Every row gives one point. Two turns around zero, p and q, are shown by what they do to some points. Write where each new point lands after one turn and then the other. Backwards means that the second turn is done in reverse. Each puzzle has new turns, and all numbers are rounded.

Turn p:
[-1.4 -0.3] => [-1.2  0.8]
[0.9 2.2] => [2.2 0.8]
[-2.2  3.0] => [0.8 3.6]
[ 2.7 -4.8] => [-1.8 -5.2]
Turn q:
[-2.0  2.6] => [-1.1  3.1]
[ 1.1 -4.7] => [-0.4 -4.8]
[0.9 2.1] => [1.5 1.7]
Where do these land?
q, then p: [-3.1 -3.4] => [-4.4  1.4]
q, then p: [-2.5 -0.5] => [-1.5  2.1]
p, then q: [3.7 1.7] => [ 3.1 -2.7]
p, then q: [1.9 2.2] => [ 2.8 -0.8]

Turn p:
[-1.7 -1.6] => [-2.3  0.1]
[4.8 0.6] => [ 3.8 -3.0]
[-3.1  1.0] => [-1.4  2.9]
Turn q:
[-1.8  2.2] => [-2.4  1.5]
[1.5 0.3] => [1.3 0.7]
[ 1.5 -3.0] => [ 2.3 -2.4]
[ 3.3 -2.4] => [ 3.9 -1.3]
[-4.4  2.9] => [-5.1  1.4]
Where do these land?
q, then p: [1.5 0.3] => [ 1.5 -0.4]
p, then q: [2.9 5.4] => [5.1 3.4]
p, then q: [ 0.0 -3.7] => [-1.7 -3.3]
p, then q: [-2.2 -1.3] => [-2.6 -0.1]
p, then q: [-2.2 -0.7] => [-2.3  0.4]

Turn p:
[-0.5  1.5 -1.1] => [ 0.5  1.0 -1.6]
[3.8 1.9 3.2] => [ 4.6 -1.1  2.4]
[ 0.9 -0.7 -2.2] => [-0.6 -1.7 -1.7]
[-3.1 -4.7 -3.3] => [-6.3 -1.1 -1.4]
[-1.1  2.1  3.4] => [1.8 2.9 2.3]
Turn q:
[4.2 0.1 0.5] => [ 3.1  2.7 -1.0]
[2.7 2.3 2.3] => [3.0 2.1 2.1]
[-1.8 -2.0  0.4] => [-0.5 -2.5 -0.8]
[-5.1 -0.3 -3.1] => [-5.5 -2.3 -0.2]
Where do these land?
q, then p: [ 0.2 -3.0 -1.9] => [-1.8 -0.7 -3.0]
q, then p: [-2.5 -2.3  1.1] => [-3.0 -1.8  0.8]
q, then p: [ 0.3  7.2 -0.1] => [3.9 4.9 3.6]
p, then q: [-1.4 -1.4  0.9] => [-0.2 -1.4  1.6]
q, then p: [-1.3 -2.7 -0.6] => [-2.6 -1.1 -1.2]
p, then q: [4.6 2.3 0.7] => [ 3.5  2.1 -3.2]

Turn p:
[ 1.4 -2.2  0.9 -0.5] => [ 0.6 -1.2  2.2  1.1]
[ 2.6  7.4  0.5 -1.1] => [ 1.3  2.9 -0.2 -7.3]
[ 0.3 -4.3 -0.3 -1.2] => [-1.1 -2.6  2.0  2.8]
[-2.1 -3.7 -4.5  3.0] => [-0.8 -4.0 -4.2  3.7]
[-1.9  2.4  1.0 -1.4] => [-1.6  2.9 -0.2 -1.2]
[-0.3  0.4  2.4  1.2] => [1.6 2.0 0.4 0.8]
Turn q:
[ 0.0  2.3  0.0 -1.5] => [ 0.4  1.2  1.5 -1.9]
[-0.5  1.3  3.3  1.7] => [-3.3  0.6  1.8  0.9]
[ 0.4 -1.0  1.0 -3.6] => [ 0.0 -2.2 -0.1 -3.2]
[-2.8 -4.1 -6.7  1.9] => [ 3.9  1.3 -7.0  2.6]
[2.9 1.6 2.5 1.5] => [-1.0 -0.9  3.9  1.6]
Where do these land?
p, then q: [ 5.1 -0.4  2.5 -1.9] => [-3.0 -4.2  2.6 -1.7]
p, then q: [-2.0  0.8 -0.1  3.8] => [3.6 1.4 0.8 1.8]
p, then q: [-1.7  3.1 -3.0  3.2] => [ 5.2  1.3 -1.4 -0.8]
p, then q backwards: [ 3.8  1.0  1.3 -2.6] => [ 2.2  2.8  1.3 -3.1]
p, then q: [-1.6 -1.9  3.3  1.5] => [-0.8  1.4  2.6  3.2]
q, then p: [-1.4  1.3 -0.8 -4.5] => [-3.1 -0.3  2.8 -2.6]
q, then p: [-2.1 -3.9 -3.1  0.4] => [-0.4 -4.5 -2.7 -1.3]

Turn p:
[-3.1  3.1  2.6  3.5 -2.2  1.0] => [ 0.7 -0.3 -3.1  0.4 -3.1 -4.9]
[-0.5  0.0  4.4  2.8 -0.2  2.1] => [ 3.5 -1.6 -0.5  1.7 -0.7 -3.7]
[-0.3 -0.2  4.0  2.8 -2.8 -2.1] => [ 0.5 -4.4 -2.1 -0.4  0.2 -3.5]
[-0.1 -1.8 -3.9 -2.7  3.0 -0.6] => [-2.4  2.0  3.3  0.5  0.4  3.8]
[ 4.8 -0.2 -3.2 -2.0 -0.6  0.8] => [ 0.7  1.9 -1.4 -0.7  3.5  4.4]
[-0.2  1.0 -3.5 -2.8  5.7 -2.6] => [-4.1  3.9  4.8 -0.8  1.8  1.1]
[-2.3 -2.7 -0.6  3.9 -1.4 -0.2] => [-1.5 -2.8 -1.4  3.8 -1.9 -0.4]
[ 1.6  0.8  0.2 -5.6 -1.5  1.5] => [ 2.6  1.2  0.4 -4.5 -0.2  3.2]
Turn q:
[-1.1 -1.8 -0.4 -1.4 -0.3  1.8] => [ 1.0 -1.0  0.3 -2.6 -0.9 -0.1]
[ 3.0 -1.2  1.3 -0.8  2.2  2.2] => [ 3.0 -2.7  0.0  1.7 -1.7 -0.3]
[ 0.1 -1.0 -0.6  2.9  2.1  2.8] => [-0.2 -3.6  1.0  0.5  0.1  2.7]
[ 2.5 -0.1 -1.7 -1.5  0.7  1.6] => [ 1.9 -0.3 -1.1  0.5 -2.8  1.3]
[-8.5  1.1  1.3 -0.7  1.6 -0.5] => [-4.1 -2.1 -2.6 -4.9  4.5 -2.5]
[-0.6  0.1 -1.0  1.7 -3.9  0.8] => [ 0.2  2.4  2.1 -1.6  1.3  2.4]
[ 0.4 -0.1  2.1  0.4 -2.7  0.5] => [ 1.9  1.4  1.9 -0.2  1.8 -0.3]
[  3.2  -1.2  -0.4  -0.6   2.5 -11.3] => [-6.0  3.7  0.6  6.3 -4.2 -6.2]
[ 0.9  4.3 -0.7  0.0 -2.1  2.1] => [ 2.1  2.3 -2.4  0.3  1.9  3.1]
Where do these land?
q, then p backwards: [ 1.7  1.2 -3.2  2.1 -2.0  1.8] => [ 0.6 -1.8 -3.3 -2.7 -0.2  2.1]
q, then p: [-1.3  1.7 -2.5 -2.4 -2.5  2.0] => [ 0.9  3.7 -0.5 -2.4 -0.1  2.5]
q, then p: [-1.5  2.3 -0.5 -4.0  6.4 -2.7] => [-7.2 -1.0 -1.5  1.7 -1.6  3.5]
q, then p: [-1.6  1.9 -2.5  0.4 -2.4 -1.2] => [ 0.1  3.5  0.0 -1.4 -2.3 -0.8]
q, then p: [ 0.6 -5.5  1.1  0.6 -2.3  0.1] => [ 2.9 -3.7  0.7 -3.3  0.9 -2.0]
q, then p backwards: [ 3.0  0.8  1.7  1.5 -2.6  0.2] => [ 1.6 -1.1 -0.2 -0.1  3.0  3.0]
p, then q: [-0.9 -2.3  6.0  1.6  5.3 -0.2] => [-0.5 -0.5  4.3  5.1  1.4 -5.0]
